Each row is a point. Each copy is the shape, with its points in the same order, turned, moved and blurred by noise. Is it also mirrored, or only turned?
(in the rows, 128 means zero)

Shape:
[[ 71 115 147]
 [147 139 175]
 [119 133 143]
 [ 89 183 154]
 [162  98 104]
 [ 99 103 178]
 [149 142 100]
 [ 72 115 169]]
Copy 1 (8 x 3):
[[198 107 156]
 [127 148 181]
 [158 135 156]
 [186 174 168]
 [100 111 109]
 [165  97 192]
 [132 144 105]
 [196 102 182]]
Copy 1 is: mirrored
Copy 2, 8 rows:
[[159  95 171]
 [ 83 109 139]
 [123 114 138]
 [127 155 179]
 [131  92  72]
 [122  74 168]
 [132 136  89]
 [143  87 185]]
Copy 2 is: mirrored

Shape (10 x 4):
[[112 120 104 140]
 [ 60  57 143 156]
 [ 70 103 124 151]
 [125 126 123  74]
 [151 136  91 117]
 [ 92 137 147 155]
 [196 147 127 117]
 [118 172 112  77]
 [113 156 108 136]
 [142 107  84  53]]
Copy 1:
[[108 120 113 149]
 [110  34 140 146]
 [ 96  80 132 163]
 [ 88 145 133  89]
 [119 158  99 125]
 [114 114 160 166]
 [161 188 129 105]
 [ 67 178 136 115]
 [104 152 131 160]
 [ 84 150  88  65]]
Copy 1 is: only turned
Copy 2:
[[129 123  98 118]
 [196  80 122  84]
 [181 122 107  91]
 [ 82 138 134  76]
 [ 82 140 108 129]
 [164 143 144 116]
 [ 69 145 154 159]
 [ 79 192 121  85]
 [123 167 104 125]
 [ 45 116 110  82]]
Copy 2 is: mirrored
Copy 3, 10 rows:
[[111 120  83 116]
 [ 53  95  92 187]
 [ 64 117  79 141]
 [131 174 117 122]
 [156 131  88 100]
 [ 71 108 106 105]
 [180 114 133  82]
 [125 184 105  84]
 [105 125  86  80]
 [168 187  89 138]]
Copy 3 is: mirrored

Shape (8 x 4):
[[159 131  87 152]
 [ 75  88 125 138]
 [ 74 142 181  49]
 [118  76 165 122]
 [128 154 151 155]
 [ 81 125 157 157]
 [152  90  75 136]
 [168 117 141 142]]
Copy 1 (8 x 4):
[[183 130 135 117]
 [107 143 160  56]
 [ 28 155  83  98]
 [ 89  85 142  80]
 [112 135 159 142]
 [ 88 144 181  98]
 [182 115 126  73]
 [139  89 140 125]]
Copy 1 is: mirrored
Copy 2 (8 x 4):
[[115 176 112 154]
 [108  79  95 124]
 [137  92 151  25]
 [ 77  89 145 114]
 [148 125 160 139]
 [138  81 135 133]
 [ 80 163  91 150]
 [ 99 155 160 139]]
Copy 2 is: mirrored
Copy 3:
[[111 113 106 170]
 [123 153  95  73]
 [162 138 204  51]
 [170 152 110  93]
 [126 166 155 142]
 [118 186 129  97]
 [132  95  79 146]
 [165 144 123 165]]
Copy 3 is: mirrored
Copy 4 (8 x 4):
[[150 156  85 159]
 [ 74 119 106 104]
 [124 136 212  63]
 [109  84 124 103]
 [125 132 145 171]
 [ 83 122 144 139]
 [146 140  54 122]
 [152 111 111 153]]
Copy 4 is: only turned

Shape:
[[132 131 136 157 143 120]
 [130 114  84 165 135 133]
 [170 151 129 147 147  82]
 [105 112 153 157 112 145]
 [127  97 139 127 125 165]
 [ 97 103 104 134 158 109]
 [134 163 128 136 142 140]
 [150 103 132 150 139 142]
 [123 153 143  80 139 103]
 [182 204 174  73  57  81]]
Copy 1, 10 rows:
[[123 129 124 161 134 150]
 [100 122  77 164 110 130]
 [168 133 110 174 156 126]
 [ 96 128 151 149 101 148]
 [110 105 127 118  98 152]
 [ 80 138 107 133 148 117]
 [139 146 110 142 124 160]
 [118  97 112 151 119 149]
 [149 169 135 102 147 124]
 [249 191 167 133  99 106]]
Copy 1 is: only turned
Copy 2:
[[135 136 138 155 145 110]
 [134 156 123 143 108  71]
 [176 127 116 131 162 122]
 [106 131 153 178 111 119]
 [ 94 137 165 134 106 116]
 [ 96 129 101 139 136  77]
 [129 170 126 146 142 131]
 [128 135 162 131 128  99]
 [109 129  95 121 150 161]
 [180 116  99 125 115 245]]
Copy 2 is: mirrored
Copy 3, 10 rows:
[[141 125 155 143 133 118]
 [135  89 110 149 147 129]
 [166 157 137 148 148  81]
 [120  99 165 131  99 128]
 [146  96 145 102 107 141]
 [104 103 143 112 165 113]
 [141 150 135 140 132 139]
 [158  93 147 123 126 122]
 [115 178 135  93 136 107]
 [138 233 111 112  45  73]]
Copy 3 is: only turned
Copy 4 (10 x 6):
[[121 136 113 106 155 114]
 [136 102  72 106 136 139]
 [132 175  95 104 126  86]
 [109  98 143  95 156 142]
 [148  90 132 133 152 138]
 [105  89  94 128 126 104]
 [122 153 103 141 149 139]
 [148 110 108 117 156 119]
 [108 155 144 167 108 108]
 [141 232 190 130  69 141]]
Copy 4 is: mirrored

Shape, 11 rows:
[[106 102 162 126 135  91]
 [146 122 178 119 147  98]
 [166 144 122 154 126 145]
 [139 162 166 157 162 154]
 [182  62 169 125 147  93]
 [ 97 149 148 122 131 193]
 [109 128 171 167 173 153]
 [182  95  89 145  57 138]
 [109  69  96 141  76  94]
 [ 83 145 134 139  84 110]
 [120 163  88 149 177 149]]
Copy 1 (11 x 6):
[[113 143 130 141 143  83]
 [139 174 128 155 121  88]
 [168 130 151 146  94 152]
 [150 179 149 176 124 166]
 [177 137  90 159 127  59]
 [104 144 115 136 120 196]
 [129 161 127 185 161 154]
 [163  54 129 125  60 129]
 [120  54 134  98 122  87]
 [ 74 116 165 127 108 130]
 [164 150 177 114 152 183]]
Copy 1 is: mirrored
Copy 2, 11 rows:
[[ 90 140 165 162 113  82]
 [ 96 151 202 146 141  94]
 [164 131 148 117 165 107]
 [126 118 170 155 180 146]
 [122 136 229 143 134  38]
 [132  88 143 133 114 163]
 [113  90 163 180 163 124]
 [212 150 148 104 110  58]
 [153 141 121 147  84  32]
 [135 156 107 167  96 111]
 [115  97 106 111 186 113]]
Copy 2 is: only turned
Copy 3 (11 x 6):
[[102  87 115 130 155 142]
 [104 129 109 120 177 164]
 [167 152 121 139 129 158]
 [142 145 166 112 164 151]
 [122 105  68 144 200 187]
 [153 107 183  80 110 166]
 [147 111 182 119 170 149]
 [177 118  75 185  84 190]
 [131  59  81 182 103 139]
 [ 95 101 143 148  89 133]
 [190 141 145 109 129  98]]
Copy 3 is: mirrored
Copy 4:
[[118 106 191 129 116 149]
 [156 118 212 135 125 127]
 [190 147 134 126 115 124]
 [205 129 167 158 137 167]
 [164  89 216  81 101 102]
 [164 108 122 160 181 165]
 [187  98 170 147 131 191]
 [156 128  92  98  86  69]
 [ 88 106 120  95  75 118]
 [106 132 133 171 106 143]
 [171 173 133 111 143 193]]
Copy 4 is: mirrored

Shape (12 x 8):
[[146 122 126 122 117 143 117 124]
 [110 152 125 132  98 145 123 131]
 [114 115 138 114 115 120  92 106]
 [126 171 105 116 102 151 122 116]
 [142 129 147 125 125 128 126 118]
 [111 129 113 123  96   7 122 103]
 [113 117 118 141 102 137 123 126]
 [105 119 127 104 121 117 132 111]
 [129 139 116 102 104 135 135 128]
 [115 122 149 116 175 116 124 120]
 [128 114 128 122 200 148 131  96]
 [119 133 139 124 104 123 134  94]]
Copy 1:
[[143 123 111 130 118 134 112 130]
 [128 154 104 132 150 129 118 108]
 [148 132 110  91 112 110 118 108]
 [157 164  91 150 140 140 118 108]
 [125 123 100 127 106 128 120 121]
 [158  89 105 134 112  40 156  39]
 [130 137 134 126 140 119 116 113]
 [138 127 118 111 116 133 132  82]
 [148 127 102 138 135 146 115  97]
 [126 115 105 100  92 140 170 117]
 [142 132 129 114  68 167 176 139]
 [129 144 111 129 106 117 114  90]]
Copy 1 is: only turned
Copy 2, 12 rows:
[[152 126 139 113 106 130 146 126]
 [130 116 110 121  92 101 146 104]
 [145 100 125 120 131 143 167 103]
 [135 140 122 140  68 113 164 107]
 [130 113 132 129 107 148 137 128]
 [130 161  52 145 176 181 158  69]
 [151 117 106 114 113 108 150 120]
 [116 121 115 122 127 135 171 123]
 [123 141 122 114  98 126 160 120]
 [105 102 142 159 149 142 147 136]
 [130 104 159 171 135 133 162 181]
 [133 112  98 128 101 142 159 124]]
Copy 2 is: mirrored
